Every row gives one point. The ring and each string are closed loops that go straight from each point to the next, and from the last back to the first. Before rounding, they use only three directions, however many columns there are. How many times does the string pass through the ring? Passing back the other way cancels.

Ring:
[[-42   2 -33   0]
 [-31  -6  -5   9]
 [-18  -9   7  10]
 [  9  -4   9  -6]
 [ 21   2   0 -17]
 [ 35   8 -20 -11]
 [ 32   7 -31   8]
 [ 20   7 -40  20]
 [ -5   7 -49  18]
 [-32   7 -49   3]]
String, 24 rows:
[[ 20   8 -54  40]
 [  5   3 -43  39]
 [ -5   4 -33  13]
 [-14   8 -41  -8]
 [-39  12 -60 -12]
 [-12   4 -29  -2]
 [-24  -1 -26  15]
 [-35  -5 -19  23]
 [-17  -2 -16  13]
 [-35  -1 -16  -8]
 [-37 -11   9  11]
 [-15 -15  20  30]
 [ -1  -8   4  23]
 [ -5   2 -10 -17]
 [  8  -2  10 -20]
 [ 28  -3  21 -20]
 [ 27   9  -4 -48]
 [ 16   6 -16 -20]
 [ 11   5 -21 -10]
 [ 36  12 -27 -27]
 [ 50  11 -29  -7]
 [ 36   3 -23  25]
 [ 10   5 -28   6]
 [ 17  13 -51   0]]
Times through: 3

Ring (8 x 9):
[[ -4  27  -4  -6   3 -18   8   2  26]
 [-22  25  12   0  10 -29  -5   6  -7]
 [-26  15  19   2  12 -24 -12   4 -28]
 [-18  -6  17   0  10  -5 -17  -4 -40]
 [  7 -21   4  -6   0  25  -3 -12 -23]
 [ 22 -14  -5  -9  -8  34  15 -11   3]
 [ 26  -3 -11 -11 -10  30  22  -8  22]
 [ 14  17 -13 -10  -4   4  20  -3  39]]
String:
[[ 37  -6 -16 -13 -15  42  32 -10  32]
 [ 24   6  -6  -9 -12  26  29  -3  23]
 [ 10   9   1  -6  -5  12  18  -1  10]
 [ 10   2 -15 -11   1   5   5 -10  25]
 [ 18  11 -26 -15  -2   3  15 -10  54]
 [  9  11 -19 -12   2  -4   7  -8  39]
 [  2  12  -6  -8   2  -4   6  -4  18]
 [ -1  11   3  -4   1  -1   8   0   3]
 [ -6  18  -7  -7   6 -18   0  -3  22]
 [-18  30  -6  -6  12 -38  -6   1  25]
 [-27  41  14   1  11 -42  -1  12   3]
 [-19  28  19   2   5 -22   4  10 -13]
 [-13  19  17   1   3 -10   6   7 -16]
 [-32  25  28   5  11 -30  -8  10 -34]
 [-18  15  22   3   6 -12  -1   6 -28]
 [ -8   9  14  -1   2  -2   4   2 -17]
 [-21   5  24   3   8  -9  -9   3 -42]
 [-25  -9  25   3  12  -7 -22  -3 -57]
 [-18 -17  21   2  10   3 -21  -7 -57]
 [ -8  -9  22   1   2  12  -4  -2 -45]
 [ -1  -2   5  -4   2   7   0  -5 -12]
 [  3 -14  -4  -8   4  11  -8 -13  -8]
 [ 14 -34  -6 -10   0  33  -8 -21 -17]
 [ 24 -35  -8 -11  -5  44   2 -20 -11]
 [ 21 -23 -12 -11  -4  33   5 -17   4]
 [ 15 -12 -12 -11  -1  20   3 -14  11]
 [ 28 -16 -18 -14  -7  34  14 -16  23]]
Times through: 2
String, 24 rows:
[[ 35  -8 -26 -16 -10  33  22 -16  44]
 [ 33   9 -16 -12 -15  30  36  -4  44]
 [ 15  16  -1  -6  -9  13  27   2  21]
 [  3   8   1  -5  -1   4   9  -2   5]
 [  6  21   1  -5  -4   0  20   3  19]
 [  1  12  -3  -7   2  -4   6  -3  14]
 [ -5  27 -17 -11   8 -28   0  -4  45]
 [-18  45   3  -3   7 -40   7  10  26]
 [-15  30  14   0   4 -20   8  10  -2]
 [-10  16   9  -2   4 -11   2   2  -5]
 [-21  15   6  -2  12 -27 -14  -1  -8]
 [-41  25  28   6  17 -42 -20   9 -39]
 [-34  20  35   8  11 -26 -10  12 -50]
 [-10   5  11  -2   5  -4  -3  -1 -17]
 [ -9  -4   2  -5   9  -5 -13  -9 -13]
 [-25 -22  18   1  16  -4 -34 -11 -60]
 [-12 -17  20   1   6  10 -15  -7 -52]
 [ -2  -6  12  -2   1  12   0  -4 -26]
 [  3 -17  -1  -7   3  15  -7 -13 -15]
 [ 14 -33  -8 -10   1  32  -8 -21 -14]
 [ 22 -29  -7 -10  -5  40   4 -18  -8]
 [ 29 -19  -1  -8 -13  48  22 -10  -4]
 [  8   2   4  -5  -4  15  13  -3  -2]
 [  7  -2  -6  -8   0   9   4  -8   8]]
Times through: 5

Ring:
[[ -7  -1  25  -8  -2 -28  15 -23  15   8 -10 -16   0  11]
 [-10   6  25  -8   3 -36  23 -17  22   7 -14 -14  -6  19]
 [-11   6  20  -8   8 -31  22 -11  14   2 -12 -14  -8  21]
 [-10   0   6  -9  14 -13  13  -2  -6  -7  -5 -16  -6  16]
 [ -9  -3  -4  -9  14  -2   4   3 -14 -11   1 -17  -2   9]
 [ -7  -3 -13  -9  10   6  -6   6 -11 -10   9 -19   6  -1]
 [ -5  -5 -13  -9   4   7 -11   3  -6  -7  12 -20  12  -8]
 [ -3  -9  -8  -9   0   8 -14  -5  -7  -4  12 -21  14 -12]
 [ -2 -15   4 -10  -4   3 -11 -19 -10   0   8 -20  12 -10]
 [ -3 -14  14  -9  -4  -7  -3 -25  -5   3   1 -19   8  -4]]
String:
[[-11  18  38  -6  -7 -60  33 -23  58  21 -20 -12  -4  21]
 [-10   5  34  -8   0 -43  27 -25  26  11 -18 -13  -7  21]
 [ -7  -8  22  -9   5 -18  13 -22  -6   0  -9 -16  -5  14]
 [ -7  -3   9  -9   4 -13   6 -11   0  -1  -2 -17   1   7]
 [-11  14  15  -7   3 -36  20  -6  34   7  -9 -14  -2  15]
 [-14  20  21  -7   6 -47  31  -4  41   8 -16 -12  -9  25]
 [-14  13  20  -8  14 -37  31  -4  18   0 -17 -12 -14  29]
 [-13  20  12  -7   8 -38  25   2  37   5 -11 -13  -5  20]
 [-10   8   7  -8   8 -22  15  -1  15  -1  -5 -15  -2  14]
 [-13  18   4  -7  11 -29  20   8  27   0  -6 -14  -4  17]
 [-10  -5  -8 -10  22   5   5   8 -29 -19   1 -17  -7  14]
 [ -6 -17  -8 -11  18  17  -5  -1 -44 -20   6 -19  -1   5]
 [ -5 -14  -5 -10  12  11  -5  -4 -31 -14   6 -19   2   2]
 [ -5 -17 -13 -11  15  20 -11   1 -40 -18  10 -20   4  -2]
 [ -7  -1 -24  -9  13  13 -11  16 -13 -15  14 -20   9  -5]
 [ -8  11 -20  -8   6  -2  -6  18  16  -5  12 -19  12  -5]
 [ -8   9  -6  -8   2 -12   1   6  22   0   6 -18   9  -1]
 [ -7  -2   3  -9   3  -9   2  -6   3  -2   2 -18   5   2]
 [ -7   7  -5  -8  -1 -11  -1   2  21   2   7 -19  11  -4]
 [ -7   8  -1  -8  -2 -16   1   0  25   4   5 -18  10  -2]
 [ -5  -5   2  -9   2  -5  -2  -8   0  -2   4 -19   7  -1]
 [ -1 -25  -3 -11   2  19 -18 -17 -36  -9  11 -21  11 -12]
 [  0 -27  -1 -11   0  20 -19 -21 -37  -8  11 -22  12 -13]
 [ -3 -17   4 -10   2   5  -7 -17 -21  -5   5 -20   7  -4]
 [ -6  -3   7  -9   0 -12   2 -12   7   2   1 -18   6   1]
 [ -5  -1  13  -8  -6 -19   3 -18  18   8   0 -18   9  -1]
 [ -5  -8   9  -9   1  -9   2 -15  -3   0   0 -18   4   2]
 [ -4 -14  12 -10   2  -4   0 -21 -14  -2   0 -18   4   2]
 [ -8   2  11  -8   1 -20   9 -11  16   4  -3 -17   3   6]
 [-10  15  26  -6  -6 -47  23 -16  49  16 -12 -14   1  13]]
Times through: 1
